Each wall is flat, endless, passes through zero and stands at right angles to its row. A trip goes straight from one point to another. Which walls does it cross, in order?

Walls:
(1): [33 40]
(2): [  5 -95]
(3): [-1 45]
(4): [16  9]
(5): [-26  61]
(6): [ 30 -12]
(7): [28 22]
(8): [ 38 -55]
(9): [-61  19]
Trips:
[-53   9] to [-12   3] -> none
[ 65 -29] to [-17 -34] -> 1, 7, 4, 9, 6
[26 32] to [14 58] -> 6, 9

Walls:
(1): [  0 -23 -75 -77]
(2): [ 46  59 -70  61]
(3): [ 45 -22 -14  15]
(4): [ 15 -14  18 -30]
(5): [ 21 -10  -5  39]
(6): [ 32 -21  69 -19]
Trips:
[ -4 -11 -32 -42] to [-36   0  17  30] -> 4, 1, 5
[ -2 -31  -3 -10] to [-73  10  14  49] -> 3, 6, 4, 1, 5
[  2  25  69 -34] to [-13 -16  -2  -5] -> 1, 6
[ -5 -24 -83 -11] to [ -2  27 -18  35] -> 1

Walls:
(1): [  6  11  -8  25 -35 -52 -54  21]
(2): [ -9  37  44  -1  57  -7 -43   2]
(3): [-21  27 -28 -50 -60   1 -40  -9]
(4): [15  8 23 16  4  4 14 14]
(5): [  2  45 -58  12  -9 -18 -23   6]
(6): [ -6 -13  53  43   5  56 -30 -18]
(7): [-10  13  34   3  23 -28 -27   2]
(8): [-56   0 -30   7  -4  23  14   1]
(9): [ 14 -16  32  58 -26  11 -10  -2]
(10): [-17 -66  13 -11   0 -16  59 -23]
(11): [-19   8   1   1 -49   6 -43 -25]
(12): [-31 -17  -9  42  -5   0  17  18]
Trips:
[-61 -13  26 -15  -9  17   2  21] to [  7  18  19  43  -9 -21 -16  33] -> 9, 4, 1, 10, 3, 5, 8
[-20 -50  -6 -15 -15 -59 -17  14] to [ -3 -29 -24 -38 -29 -47 -36  -2] -> 5, 12
[-18 -15  22  -4 -44 -31  28  49] to [  2   0 -33  34 -13   3 -31  15] -> 11, 5, 10, 4, 6
[-16  41 -44   2 -13 -16  21  32] to [  9 -21  12   5 -26  31  64 -23] -> 4, 1, 10, 3, 5, 9, 6

Walls:
(1): [ -5   6   9 -27 -50 -28  54  32  -7  -5 -13 -32]
(2): [ 43 -59   6 -15  -3  -8   6   9   1 -20  27  42]
(3): [ 54  12   3 -51  35   2  25 -20  13 -13 -47  22]
(4): [ 37   7  11  73   7  51   7 -57 -44  15 -38   7]
(5): [ 15  16   0   5 -22  -3  34 -29 -85  -8  -3  20]
(6): [ 41   5  42  32 -31 -32   2  30 -24  22 -14 -20]
(7): [-56 -13  34  38   9  13 -14 -95  46   5 -69   1]
(8): [-39 -26  33  71 -16  17  -8  40  76  24 -44  -6]
Trips:
[ 50  14 -11 -10  12 -68 -37  36  64  15  -3  10] to [ 21  43  43  17 -14  -5  18  26 -38   2 -29 -12] -> 1, 2, 5, 4
[-16  14  15  36  23  13  59   2  39  41  36  14] to [-50  13   0  -4  -5  32   1 -25 -33  -7 -41  50] -> 5, 3, 8
[ 14  23   1  24  29   7  24 -38 -12  11  14  -6] to [ 27  -1  -1  33  28 -23  14 -16 -19 -26  -3  31] -> 6, 2
[ 28 -22  21   1  17 -29 -24  34  29  13  -6  28] to [ 33 -24 -21  18 -30 -35 -54  11  40   1  11  -2] -> 3
[ 11  11 -49   2 -21  15 -22   5  41 -41   0  37] to [-21 -16  26 -41  64   8   4   8  -2  -7 -15 -66] -> 7, 2, 8, 1
[ 31 -60  -1 -19 -24 -49  20 -23 -34 -18 -74 -10] to [-13  49 -61  79 -39  45 -35 -26  26 -28  11 -13] -> 8, 2, 3, 1, 6, 5

Walls:
(1): [ 51 -29  20  47 -35 -27  12 -50 -75  17   3  62  -1  39 -58 -63  10  -2]
(2): [-34  21  46 -25 -24 -89 -16 -21  -6  -6 -61  -1 -89  17  -5   8 -16 -59]
(3): [  4   8 -49  -6 -19   4  -3   6 -13  36  13  25   2 -49  43   8 -11  25]
(4): [-39  18   3  67  22  35  13   2 -73   1  45  28 -61 -16 -15  27 -52 -67]
(5): [-13   1 -55 -30  11  35  37 -14  64 -21  22  24  32  37  22  36  13  17]
(6): [  5 -65 -25  61   5 -26  70 -15  80 -34 -40  23  71  34  70 -16 -35 -23]
(7): [ 76 -21 -22  19 -22 -56 -46 -53  15  54  -1   3  58 -20 -52 -21 -34 -70]
Trips:
[ 25  67  46  71 -18  49 -67  79 -21   5 -36  -6  18  45 -17  49  23 -40] to [-13  -4  51  37   5   3 -33   9 -20  34   8  -3  66   3  34  14  30  29] -> 2, 1, 4, 3, 6
[-48  12  25 -17 -56  83  16 -41  22 -34   2 -31 -77  36  52  17 -17 -14] to [  8  33 -22  95   0   4  28   8  66   0  36 -43 -12 -29   9 -39  53  19] -> 6, 2, 3, 4
[ -3  -2  36 -92 -32  51  15 -14  53 -52  -2 -35   5  32  36 -43 -41  89] to [ -3  80  35   6 -28  17 -15 -53 -26 -21 -34 -34 -14 -32 -21  55 -21 -20] -> 6, 2, 5, 4, 7
[ 35  42   8  76  46 -19  29 -11  23  19  -3 -38 -54  12 -27 -17  49  -2] to [ -7  10  33 -35 -22  17  26  17   2  12 -44 -42   4 -10 -90 -63  29 -68] -> 4

Walls:
(1): [ 13 -32   2 -13 -25  44  47  16   9   2 -13   1  -4  43  -9   5 -16  11
  10  -7  -1 -20  11  10]
(2): [ 19  28  67  58 -53  -2  18 -20 -24 -23 -14  27 -36 -32  10  16 -62   0
  63 -43 -42 -87 -15 -11]
(3): [ -8  42 -22 -51  42  -3 -24  43 -24  35 -11  -4 -30  43   5  67  -3 -11
 -18 -11   9   0 -20  13]
(4): [-18  -8   3 -30  -9 -36   3 -25 -15  18 -34   2 -31 -10  11  25  -4   3
 -60  43 -14  -8 -58  25]
(5): [  5   0  31  51   6  29 -12  -2  35 -56 -11 -20  13   8  -1   8  11  31
  41  30 -31  33  31  33]
(6): [-11  11 -16  37   4 -12  53 -10  -4 -12 -73   6  -6  -3  39 -16 -27 -33
   0  14  -6 -22  27   2]
Trips:
[-20  45 -75  23  23  20   9  10   4 -13 -47  15 -57  32  -4  -5  27  26
   1 -33 -37 -30  -4 -14] to [ -7   2  26 -10 -24  32 -44  29  31 -10 -11 -65 -33   1   8  30  20 -23
 -32  28   2 -19 -89  12] -> 4, 5, 6, 2, 1
[ 12  -4  29  13  11  38  -4 -49  -4 -19  15 -26 -34  20  18 -28 -16  11
  18 -51 -74  -4  12  59] to [-25  44  12 -36  40  -9 -10  24  60 -41   2  -6  59 -42  15  74   9   3
   3  40  13 -40  45  -6] -> 1, 3, 2
[ -5   0 -30  20  13 -36   5  28  -1 -24  -2  -5 -34 -48   6 -27   9  17
  24   4 -52 -12  23 -38] to [-41  35  41  39 -18 -36  12 -31  24 -18  -8  28 -10  -9 -25  40  95 -23
  22  -6 -37  16 -32  31] -> 4, 6
[ 39 -50 -15 -18   5 -14  70 -54 -38   7 -18   7 -27  15  21 -14  43  26
  41  -1 -25 -14 -20 -30] to [ -9  -1 -41  18  13 -46  -8  38  12  41 -29  12 -46  28  -9  14   3  -2
 -22 -36 -19  32 -13 -26] -> 3, 2, 1
[ 36 -15  10 -38  36 -32 -29 -34 -20 -38 -20 -47   4  36  13   8  46  24
 -22  12  21  21  -4  26] to [-16 -10 -67   7   4  58  33 -31  13 -41  57   5 -16  10 -21  -8  -3 -13
  -2  13  38  -3   9   7] -> 1, 4, 3
[ 31 -51 -30  18 -43 -34  10   6  -4  45  18   8  10 -24   6  17 -46  -7
   2 -15 -28  15 -44  63] to [ 14 -23 -18 -15 -25  13  25 -13 -17   2  27  22  17  28  13  13 -14  17
  -7 -52  41   3  28 -13] -> 4, 2
[ 64   6  23   0 -27  28  55  -2  43 -23  20  13  -7  16   7  -5   8 -61
  17  46 -32 -42  46 -11] to [ 12 -49 -23 -13   7  22  39   0  -2 -21  35  50  53  28 -27  17  -5  12
  37  -1  41   2  54 -19] -> 2, 6
[-37 -10  24   7  20   7  28   4  -8 -11 -40  -4  15   3 -12 -51 -15  64
 -22   8   4 -23  -9  -5] to [  2  -1 -18 -10  14 -13  34 -29  45  18  19  15   1  29 -48 -71  31 -24
  29 -35  10  24  -9  31] -> 2, 4, 5, 6
[-28 -24  -2 -23   3  -8 -21  40  40  33  37  23   5  -9  54  16  14 -22
 -22   3  -6  16  -2 -17] to [ -3  -9   3 -22  36  17  -9  20  -7  34 -35  46 -31 -60 -15   4   3 -20
  22 -21  49  38  -1   0] -> 4
